Each row is a point. The last column is the point's height on a tilted bowl or saddle (a function of degree 2), plus a little noise. Along how many of its main directions does it bend up, bend down or stay straight?

Points, 17 rows:
[[-28  -9  30 -34]
 [ -1   3 -26 -14]
 [ -9  13  -8 -22]
 [ 18  23  12   8]
 [-10   9 -60  35]
 [  9 -38 -12 -60]
 [-17  -2  45 -24]
 [ 36  16   6  38]
 [ 33  39   9  53]
 [  8  36  10   0]
 [ -7  12 -43  17]
 [  6   4 -27  -9]
 [  0  29 -38  41]
 [ 25  32   2  33]
 [ 31 -34   2 -21]
 [ -2  -3  19 -28]
 [ 15 -18  32   0]]
Directions: 2 up, 1 down, 0 straight

Points, 22 rows:
[[ 10 -12 -35  -4  17]
 [  2  11   5   5  -4]
 [ 18 -24 -26 -17   9]
 [-16 -25  -9 -31 -11]
 [  4 -24  31   2 -25]
 [ 46 -33 -27 -19  -5]
 [  0   0  13  47 -15]
 [  7 -25   7 -12  -1]
 [-12  33   6  15 -30]
 [-19  18  25   4 -44]
 [-22  -7  -9 -10  -2]
 [-44  16  18  -8 -60]
 [-17 -60   7 -13   3]
 [ -5 -14  21  -6 -17]
 [  1  42 -14  24 -22]
 [-27 -23   1 -22 -12]
 [ 20  20   7 -14 -16]
 [ -4 -12 -19 -25  -5]
 [ 22  10  13 -13 -16]
 [-12  30   2  43 -37]
 [ 16 -12  10 -35 -34]
 [ 13  11  -9 -27 -20]]
Directions: 0 up, 3 down, 1 straight

Points, 46 rows:
[[ -3  -1 -12  11  14  -2  -2]
 [ -7  13  -2 -14   1  10  -3]
 [ -9 -13 -14 -50   9  -6  13]
 [ 12 -18  38 -31   4  15 -25]
 [-10  -2   5  -5 -27  33  19]
 [  1  -8   2   0 -14 -36 -11]
 [ -4   2  -5  15  40  15  26]
 [ -4   1   8 -19   4  -8 -14]
 [-23  11 -36 -18 -21  -2  -6]
 [ -6 -31  36  -4  23   1 -15]
 [ -4   3  -3 -13   7 -20  -9]
 [ 38  28  -3   1  -4 -19  15]
 [-16  18  -4 -12  13  -1  -1]
 [-60 -15  14   7 -16   8  35]
 [-11 -19 -21  22   4  21  14]
 [-25   2   5  -3  -1  -7  -6]
 [  6  17 -22  18   2 -18  -8]
 [-37 -18  34 -10  -7 -21   7]
 [ 25  -2   1  46   0  -5   9]
 [-34 -18  11 -31  16  26   7]
 [-60 -16  31   1  -2  15  33]
 [  0   0  17  -5   0  -8 -15]
 [-27  -4  13  -7 -16  21   9]
 [-21  -3 -25  -9  -8  12   2]
 [-10   2  -3 -13   2 -11 -10]
 [-14 -11  28  15 -13  15   7]
 [  8  21 -16   3  12 -10   3]
 [ 21   6  -3  21  14  14  17]
 [-19  14 -25   2  14  -3   7]
 [-19 -13 -26  -2 -13 -34 -19]
 [ 12  33 -13   5 -21 -25  -3]
 [ -5 -18 -12 -51  36  11  17]
 [ 18  -6 -10  -3  10  10   3]
 [-22  45  -2  39   9  14  60]
 [ -9  13  -9  18  23 -11   9]
 [-20  31 -17  16  35 -18  38]
 [ 14 -19 -19 -32  16 -18  13]
 [-49  10  17 -19  29 -17   4]
 [ -8 -12  -1   6  -9   7  -6]
 [ -6  -1  -5  -8  -6  15  -2]
 [ 11 -27 -13  13 -27  11  -7]
 [-32  18  16  21 -12  -4  13]
 [-18 -44  25 -30 -18   9  26]
 [ -4 -33 -11   2  13 -13   4]
 [-11  10  13   1  22  19   0]
 [-16 -11 -11 -35   7  23  17]]
Directions: 5 up, 1 down, 0 straight

Points:
[[ -6 -32   9  -7  12 -21   9  15 -31]
 [  5  19   4   9  40  22   4 -20  -7]
 [-10 -21 -14 -12  38   6   4  19 -39]
 [  6  -6  -2  24  31 -29  39  -8 -40]
 [ -8   4   3   3   2 -17 -18 -28  -3]
 [  0  25  -5  12  12   0  12 -20  -3]
 [  7 -13  -7  26  21  36  -4  18 -20]
 [ 15  14   6  49   4  18 -51   0   0]
 [  3  19  13  40 -12 -13 -13 -11   3]
 [-22  -2 -16  36  26 -15  27   9 -21]
 [ 44  31  31  -4 -13   5  -9  32 -23]
 [-18 -11  -1  21  -7  15 -19 -18   3]
 [-25  10  10  20  18   2   7 -12   1]
 [-17 -11 -16   0  -8  24 -12   0 -11]
 [  2   0   9   4  -1  -6  -8   6  -2]
 [  2   7  19 -36  12  -4  14  18 -12]
 [-15  12  39 -16 -19 -50   8 -20 -26]
 [ 12  12   4 -38  32  35  -5 -22 -25]
 [-12  24   2  33  30  21   1   5  -3]
 [  7   1  17 -11  27 -11 -33 -18  -9]
 [ 20  31   2  -2  -9 -32   2   0 -14]
 [ 17 -17   0 -12  -5 -14 -15  32 -30]
 [-16   9   5  27 -17   0   5  -4   3]
 [  4   0  25   4  -8  13   2   3  -1]
 [-18 -30 -13  45 -21   4 -24  -7  -9]
 [ 13 -19 -28  18   7  40  -4  35 -43]
 [ -1  16   4  -8  13 -49 -22 -12 -21]
 [-32  36  -3  -2 -16 -14  -4   0  -6]
 [ -2  20 -18 -20   1  12 -35  35 -28]
 [-37 -13   2 -23 -25 -36   7  17 -21]
 [-19 -21 -10 -11   3  19  -2  26 -23]
 [ -3 -17   8 -30  -7  60 -12  17 -40]
 [  6  44 -11 -19  42  12  19 -29 -36]
 [  0   2   2  -7 -23  42  -7  10 -18]
 [ 27 -15  -9  -8  -9 -11  15  -7 -30]
 [  5 -28 -41   5  26 -16  -7   0 -45]
 [ 17  -2  27 -19   1  -3 -30  -4  -6]
 [-56 -22 -10 -32   4 -11  21 -15 -45]
 [-16 -10 -13  -3  40 -32  -1  -1 -38]
 [ -3 -17 -21  22 -19 -35  -7   4 -27]
 [ -8  14 -11   5 -17   4  35  26 -21]
 [ -8  -7   8   3   6 -49  12   1 -27]
 [-29  17  16  16  11  21  -4   1   2]
 [ 13  -1  13 -11   7 -22  32 -46 -37]
 [  0   4 -14  -6  -2  -2  18 -26 -20]
 [  1 -33   3  11  33 -26  12   1 -42]
 [-24 -15   6   1  -6   8   5  -3  -7]
 [-24   0 -27  -9  27  13 -25  27 -30]
 [-22   1  -1  22   7 -12 -25 -15   3]
 [-14  33  10  11 -23  18 -34 -15   0]
 [ -8  15 -20  -4 -16 -13  10  13 -15]
 [-16 -11   3 -17  -4  -9 -20  33 -19]
 [ 13  30 -18   4  32 -23   3  -4 -21]
 [ 34   2  27  24  15  -8 -10  41 -38]
 [-11 -12  -8 -15 -24 -17  -8 -37 -31]
 [ 27  23  -4 -37  27  33 -26 -25 -16]
 [-13  25 -13  22   3  -7  -7   2   0]
 [-23  -4  18  19   7   5  22 -15  -5]
 [  0   0   2  14 -44 -11 -10   4 -20]
 [-30  18  27 -17 -10  -5 -49 -21 -13]
 [ 12 -27 -52  32 -15  13   4  -4 -40]
 [  4  37  -2  -8  36  15   9  -9 -15]
 [ 33 -36  23   3 -12   6  15   0 -37]
 [ 12 -10 -34  28 -38 -51   1 -13 -60]]
Directions: 0 up, 6 down, 2 straight

Points:
[[-12   2   2  12   2   2  -9  11  -7]
 [  0 -12 -13  39  14  10 -13  11  -3]
 [-17   5  -4  -3   6  11  -3  -2 -15]
 [  1  14   8 -25  -6  10 -27  -2 -29]
 [  9   6  12   3  -6  -6  -8  15 -12]
 [-10  -6 -32 -17  11  16  11   7 -21]
 [-10   4  -4  20 -14  10   4 -18  -6]
 [  6   5  -4  23   5  -1 -11 -18 -11]
 [ 15  -4   6  -6  -8 -15  -9 -12 -23]
 [ 12   4 -27 -11  27  24 -13  11   6]
 [ -3  -4 -12  21  34  13 -25  -9  -2]
 [ -8 -27  48  26 -29  -6   5   9 -26]
 [-12  -1  -9 -30  -7  24  20  -3 -34]
 [-25 -13  11 -36  -4 -11   6  -4 -53]
 [-10   0 -13  -7  16  18   4   3 -13]
 [-23 -16  -2  -3 -37  -4  32   9   4]
 [-37 -51  -4 -12   4 -12  23  -6 -60]
 [ 27  13   4  16  -3   6  -4   7  -4]
 [  5  21  12  30   0   0  20  12 -19]
 [ -2  -4 -32 -14 -17  11 -26  15 -11]
 [  9 -56  -8  38  -1  -3  -4  24 -25]
 [ -1 -25  16 -16   2  -5  -8 -18 -36]
 [ 14  -1  15 -13  20 -12  -8 -23 -22]
 [-20  17  25 -13 -21 -26 -10   1 -39]
 [  5 -41  -8  13  -6   4 -33  41 -17]
 [-11  -8  18  11   4   9  53  16 -46]
 [ -2  10   5  -8 -24 -29  12   8 -23]
 [-26 -11   0 -19  18 -14  15  18 -46]
 [-19  13 -33   1   6 -20 -23   5 -22]
 [  5   3 -19 -35   5 -16  15  14 -39]
 [-11 -21  -4 -14  14  -4   5   4 -26]
 [-30 -10 -30   7   8  -2  13  14 -17]
 [  0 -12 -21   7  12 -16  19  23 -21]
 [-15   4   2 -15  31  21 -12  14 -22]
 [ 10   5 -10 -29  10   0 -29 -18 -23]
 [ 23 -14 -37  21  -8   1  -6 -13 -16]
 [-29 -30  -2  24 -15 -23 -26  30  -9]
 [ 24  42 -26  -8 -20  15 -19  18 -21]
 [ 60  -4  -4  -6   1   5 -28   1  -3]
 [  5 -17  -5  15 -10  -5 -33   9  -8]
 [  3  10   0 -11  18  13 -14 -45 -26]
 [  8  -1 -16   9  11  19  -9 -10   1]
 [ 18  17 -22  15  23  14   0  -3   5]
 [ -2 -22  15 -25   2   5   2  23 -36]
 [  6   3  24 -11  -7 -22 -24  13 -36]
 [ 10 -21 -10  13   2  13 -25   1  -3]
 [ 21   5 -12 -14   1  -6   7  -6 -16]
 [ -7 -21   2  -7 -19 -41  -9  -6 -40]
 [ 11  24  -9  10  22  -8  13   7 -13]
 [  4 -25  19  30   2  17   6  11 -16]
 [ -4  27 -21  33 -25  33 -16   5   4]
 [ -2 -12  -3  24 -17  -3 -15 -11  -7]
 [ 41   4  26  -3  -3  -7 -20  -4 -23]
 [  8   6  17   6  42   7   7  12  -8]
 [-23 -19 -17  32 -26   5  12  -2  13]
 [-10   6  20  -7  13 -14  19  -2 -40]
 [-11  28  41  -5 -18  19  -1 -18 -53]
 [ 17   7 -11  -4  10 -15  17   0 -19]
 [ 10  15  -6  -8  22 -17  31   3 -31]
 [-18  23 -27   9 -14 -24   6 -13 -19]
 [ -4  19  -8  17  10  -5   7  20 -10]
 [-10 -41  26  25  33  17   3   0 -37]
 [-26  18  11  23  -7  -6 -24 -10 -22]
 [  9   2  27   8   0   2   6 -17 -28]
 [  1 -14 -25   1   5  18 -23 -31 -19]
 [  4  20 -17 -18  -5  -9   6   5 -21]
 [ 19  20  16  17   4  20  16  -2 -19]
 [ 15   1  12 -19   9 -27 -14  -2 -32]
 [-16 -20 -29  29  25  13 -22 -13 -18]
 [ 32 -14 -21  -4  -8  15   1 -14 -14]
 [  5   3   2   4 -39 -24 -19  -3 -14]
 [ -3  13 -12  -9   0  30  -8   3 -11]
 [  1  -1   8 -45   0   3  -8 -27 -52]
 [  7   3 -10 -23   2  15  -6 -20 -20]
 [ 22  15   3  18 -10 -13   3  -8 -19]
 [  1  19  15  34   4   8   1  -8 -19]]
Directions: 1 up, 7 down, 0 straight

Points:
[[-37  28 -13  17  21  23   7  28 -20]
 [-13  -1  13  21  -9  -4 -11   3  -7]
 [ 30  -5 -11  11 -20   9  10 -12  -3]
 [  9  17  45  -1   3 -33  -4   8  -7]
 [-20  32  17   8   2  -3  13  26 -13]
 [-14  22  19 -41   4 -12 -11  -7 -26]
 [  0  19  -5  18  14   8 -56   0  -6]
 [ -2 -13 -27  14 -25  -9 -13  -2 -29]
 [ 13  -5 -41  29 -35   0  25  -3 -52]
 [ 25  -2  21  19   3  -4  22  -1  13]
 [ 25 -12 -20   4  27  -4  21   7   2]
 [-11  21  45  13 -45  15  12 -22 -36]
 [ -6   8  33  44  31  -6 -12  43 -26]
 [ 23 -10   3  33 -11 -48  42   9  -1]
 [-32   7 -12 -20   3   3  18  14 -21]
 [-10  22  -9   3  14  -4  22 -11   5]
 [ 23 -27 -52  12  22  -5 -41  -2 -54]
 [-40  11   4 -17  -8  -5 -15   0 -24]
 [  5  15  20 -13  15 -24 -33  -5 -12]
 [ 16  25   9  -2  19  10  19   3  17]
 [  9  12  -7   7  23 -43  -9 -19   3]
 [ -2  -9  10 -12   6 -12 -13  18  -7]
 [  8 -29  28   2 -18 -14 -23  11 -12]
 [  4  20  28 -42  -8  28   3  -3 -23]
 [  7   0 -10  -7  20 -45   4 -28   0]
 [-18  18 -28  17  -6 -35  12 -49 -35]
 [ -4  11 -13 -16   3   0  18  -4  -1]
 [-10  29 -26  -8 -23  10  14  10 -29]
 [ 11 -21 -38  12 -15 -17  -3 -15 -36]
 [ 24 -22  31 -35  14   1  -6   0  -9]
 [-14 -15   8 -11  25 -19   2 -19  -5]
 [ 18  15  40   9   6  17 -11   2   6]
 [-11 -35  -5  31  16 -55   6  27 -28]
 [ 15   5 -29  -2  18  12  -2 -31  -9]
 [ 12   2 -34   1  34   1 -24  -3  -6]
 [ 12 -16  36  -2   9 -14 -14  -3  -2]
 [ 15  -8 -15  14  10   9   0  41 -12]
 [ 20  16 -16  32  30  28   8 -23  -1]
 [ -4 -16  27   5   3  -8 -10 -13  -3]
 [ 14   9  -2 -15 -33  17   7  -5 -10]
 [ 29 -19 -11 -15  12   9 -35 -22 -17]
 [ -9  -3  11 -27   8   8 -45   9 -27]
 [  1  38 -25 -26   5   8  -7  25 -23]
 [-18   3 -13 -19 -21  -1  -8   3 -23]
 [  7  -8   5  -7  17 -26  13 -10  10]
 [  6   1 -10 -11  -9  41   3 -18 -18]
 [ 15  27 -16   7   5  -7   1 -22   7]
 [-15  -7  -5   9   2 -18   3  36 -12]
 [  8  38  -5 -20 -31 -41 -17  15 -37]
 [ 37 -49 -10  16  -6 -20 -13  13 -36]
 [ 15 -10  21 -15   7  -7 -33 -25  -8]
 [ 12  -2  16 -10  -4   7  -4  31  -6]
 [-30   7 -13  41  31 -26  17  -4  -9]
 [-25  49  18   4 -18  32 -12  -4 -40]
 [ 23  17 -10  15  25 -36   9  29  15]
 [ 27   0   8 -31   6  27 -20  27 -17]
 [ 28  21  -2  28   0  -6  28  44   4]
 [ 60  11  -3  12   7 -11  20  10  29]
 [ 10 -18  17   4 -18 -50  40  -5   9]
 [  3   7   0 -17   0 -17 -20  18 -11]
 [ -7 -22 -45 -17  -5   8  -7 -45 -60]
 [ 22 -13  15   8   9  48 -20  19  -6]
 [-19  23 -34   4 -52 -39  22  -9 -55]
 [  1  24 -34 -13  23 -10  10 -25  -2]
 [ 16  -4   8 -38 -37   4  -4 -15 -13]
 [ 11  28  -5   8 -35 -17 -22  21 -25]
 [-20  -2  -7  -5  15   9 -54 -11 -20]
 [  3 -21 -15  27  42  30  11   9 -25]
 [ 26  -8 -30 -14 -29   2   8   5 -23]
 [ -7  17   6  21  22  -7  21   1   8]
 [ 14 -24 -10 -13 -24 -44  23  17  -9]]
Directions: 0 up, 5 down, 3 straight

Points (66 x 9):
[[-10  -3 -18  -1 -18 -11  10  -4  -3]
 [  3   5   9  14 -18 -14 -18  31   0]
 [  2  15   1   5  15  16 -10  13   1]
 [-54  22  24 -32  24  -1   4  13 -47]
 [ 12 -41  -7   7  -6  -8 -11  -5  -8]
 [-11  10 -18 -11  -3  27 -35  -1 -21]
 [ 10  14  29  -9 -15 -17   6 -18 -20]
 [-11 -14   6  -8  43 -31  10   3 -23]
 [  6   3 -17   2 -15 -24  20   0  -9]
 [ 29  -3   6   5 -10   9  -2 -19 -15]
 [  6   2  -5 -48 -19  -5 -21  15 -17]
 [-27   3  26 -14 -15  28  31 -16 -35]
 [ -2  19  11  -5 -14 -24   8   1  -9]
 [  2  15  17  18 -12  -2  -6 -19  -5]
 [  1  -7 -14  21   4  10 -15 -28 -19]
 [ 26 -11   1  -1  42   2   6   0 -18]
 [ 16  27  -5   7  -5   0   0 -47 -28]
 [-33 -17  18 -27 -17  -8  -9  -5 -20]
 [ 10  17   9 -19  -9 -26 -26 -20 -26]
 [  2   3 -11  26 -12  34 -19 -19 -20]
 [  6 -12  13  -4 -26   1  -7   4  -2]
 [ 19  14 -27 -16  18   6 -20   3 -20]
 [ -1   9 -22 -14  18  32  21  21 -17]
 [ 29 -15 -10   5  -4   1   4  19   2]
 [ -6 -22  -2  -8 -17 -12  -7  23   5]
 [  8 -45  12  10  -4   4  -6  -3 -14]
 [-15  20  -7   9 -49  -1  -5  -7 -15]
 [  4 -10 -17 -32  23  16 -22   0 -27]
 [  6   4   4 -48  20 -41  -1  -1 -39]
 [ 15  31  36  -2  14  -3 -10  -7 -14]
 [-22   6  27  -6  -3 -23 -25  -3 -15]
 [-19 -36 -19  27   0   2 -13 -29 -32]
 [-17 -36  -6  36   1 -19 -18   7 -19]
 [ 21  26 -21 -30 -19  29  45  16 -52]
 [-10  12 -14  -8 -27 -10  -5 -42 -29]
 [  0 -29 -15 -14  -4  15 -26  -6 -15]
 [ 24 -38 -14  11   2  -2 -20  -9 -20]
 [-24  19  19  10  -9   0  36   7 -11]
 [ -3 -13 -12  11  44   5  -9  12 -15]
 [ 18   7  -6  -1 -10  -9   0 -21 -12]
 [  5 -14 -13  12  -5   0  15  30   7]
 [  1   3  12   9 -13  22  20   4  -4]
 [ 14  -8  23  -1 -26  10   9  10  -9]
 [  2  33   4  26 -12  -2 -11  -3  -1]
 [  1  11 -39  11  -2  15 -13  17  -8]
 [ 21  19  22  18  -9  19 -35   0 -17]
 [ -6 -22 -49 -37 -24  -2  27 -12 -33]
 [-18  10 -22  25   1  20  12 -11  -4]
 [ 27  -5 -16 -14  60  13  12  29 -31]
 [-17 -22   1  21  21   4 -28  30 -13]
 [-16 -10  32  44  23  -4  14   9 -13]
 [ 24  10   9  15 -23  -8  -1  17  -5]
 [  0 -16 -13 -26  -7  -4   6  31   2]
 [-10  17  22  25  -5 -19   5  -2  -1]
 [ 43  -5  25 -32  54 -29  -3 -17 -60]
 [  7  42  -4 -10  -5 -22  -7  -9 -22]
 [-51 -29  20  11  28  -4 -37   6 -52]
 [ 15   3   8   7 -22  28 -13  29  -5]
 [ 16  -4  23  -2 -12   3  -3  19  -3]
 [ 27  19  18  16   5  13  13 -15 -13]
 [  3 -15  -6  -6   9  34  12  24  -8]
 [ 19  -1  15 -18  -1  23  -7 -29 -32]
 [ -7 -12  46  -6 -13   1 -16  20 -16]
 [ -1  26   4 -38  -3 -34 -24 -16 -41]
 [ 20  -6  29 -16 -40 -12 -13 -14 -27]
 [-32  12 -42  17  12 -13 -16  24 -25]]
Directions: 0 up, 7 down, 1 straight

Points:
[[ 26  11 -15  -7  -6 -33  -4 -29   2]
 [-17 -32  42  11   4  11 -15 -37 -13]
 [ 29   6 -10  -9 -26   7 -17 -11  12]
 [-15  13  17 -14 -14  20   8   4  -1]
 [ -5   0   6   7  22   9  27 -19  -8]
 [-10 -29  -8 -12  -2  -7  18   3   7]
 [-34  -8  12 -24  20   0   5  -2 -15]
 [ -2   4 -44  -2 -11  34   9 -20   1]
 [ 53   2   8  13 -10   7   6 -17  24]
 [  4 -18   4  11  22  17 -20  -2  36]
 [  3 -37 -11  18   3  26  -2  -8  40]
 [-10   2   7  20   7  12   9   2  26]
 [  6   4   1   8   1  24   0  -5  28]
 [-27   1  47  21  -2  -8 -59  -4  13]
 [ -1   7  19   8 -16 -11 -11  17   6]
 [ -1 -34  -7  15  19  13  -7 -25  18]
 [ 29 -37  -7 -15 -11 -15  -8 -34   3]
 [ 35 -21 -28  -6  -9  -1 -10  -5  20]
 [-19   2  20   9 -23  12 -27  17  10]
 [  5   2 -14 -22  16  25 -16 -29  31]
 [ 21  39 -15  34  18  24  34   3  27]
 [ 20  -8  -6  28  -8  -6  -1 -31 -19]
 [ -7  21  -2  34 -12  18   3   4  20]
 [ 19  34  10  -7  -5  16  27  -2  15]
 [ -1  19  14 -23  44 -37  10  21  12]
 [  5   4  13  31 -27  34   8 -12  16]
 [  0 -10   9 -12 -16  14 -10 -19   7]
 [ 35   7 -16  11  -6   7  -8   9  18]
 [ 24   0   2   6  -7  24  16  -6  23]
 [ 34 -14  11   1 -47 -34  -4 -25 -41]
 [ -2 -14 -32  14 -19  31  -6  16  24]
 [-41  20 -18  12  33  22 -19  -4  60]
 [-24 -16  55 -12  -4  23  45 -26 -40]
 [ 15   9 -13  11 -28 -28  24 -27 -47]
 [-51  33   7  21  31  19  25  -3  32]
 [ 32 -17  -8   6  17   9  28  24  23]
 [-12   6 -27  16  11   4  -4  10  21]
 [ 19  -9  15 -21 -35  22 -12  17  16]
 [  2  -7  29  16   4 -19  -2   1  11]
 [ 12 -44 -23   8   8  -7  -8  20  21]
 [  0  39   5  25 -25  30  10  22  15]
 [  8   5  24  -4 -16 -40  31 -19 -25]
 [-21  -7 -31  34  10   3  12  37  29]
 [ 17 -12  -4  -5  22 -26 -12  -8  10]
 [-41 -45  19 -15   1 -10  21 -17 -15]
 [ 12  23   7  -4  21  11  39 -24 -12]
 [ -9 -32  31 -47 -21  33  -6   2  17]
 [  7 -20  -7 -10  42   4  14  -4  -4]
 [ -4 -30  -7  -9  16   0  20  10   9]
 [ 10  38   9 -19  16 -10  -1 -13  24]
 [ -5 -13   0 -17  -7  -6 -31  29   0]
 [ 19   0 -29   4  -2 -26   4 -11  -1]
 [ 24 -25  25  -8  -8  22   6 -17  28]
 [ 42   4 -33 -25 -36 -21 -22 -12  15]
 [-15   5  16  18  -5   0   2   6  20]
 [ 14  28   0 -30 -20  16   2  -5   7]
 [ 24 -13  32  40 -13 -21  -9 -31 -31]
 [ 25  -1 -11   8  -9  -7   4  -7   2]
 [ 13  14  60 -35  20 -29  22   0  -4]
 [  3 -31   4 -11 -16  24  10 -20  19]
 [ -1  23  -8 -20 -27 -10  23 -14 -31]
 [  6 -44 -33 -25 -41  -7  18  28  35]
 [-16   7 -20  13 -17  24  21 -31 -28]
 [-46  40   4   2   6   4 -43  12  49]
 [-12  41  11   0  28  25  41  17  14]
 [  7 -22 -25  42 -34  41 -17  -4  28]
 [ 20   3   2 -12 -20  22  -5  -9  21]
 [  9   2 -10  27  10  -5 -34   2  30]
 [ 11  -4  12  -9 -29 -17  24 -18 -25]
 [ -8  17   7  -8 -17 -21   5  23   0]
 [ -7  -7  19 -14   6  12 -41   0  19]
 [ 21   1  16  39 -59  21 -22  -2 -32]
 [  3  22  31 -16   2   3 -41 -44  11]
 [-10  17  23  47  13  -2 -23 -14  53]
 [ -6 -22  24  17 -21  39  17 -10  37]]
Directions: 4 up, 4 down, 0 straight
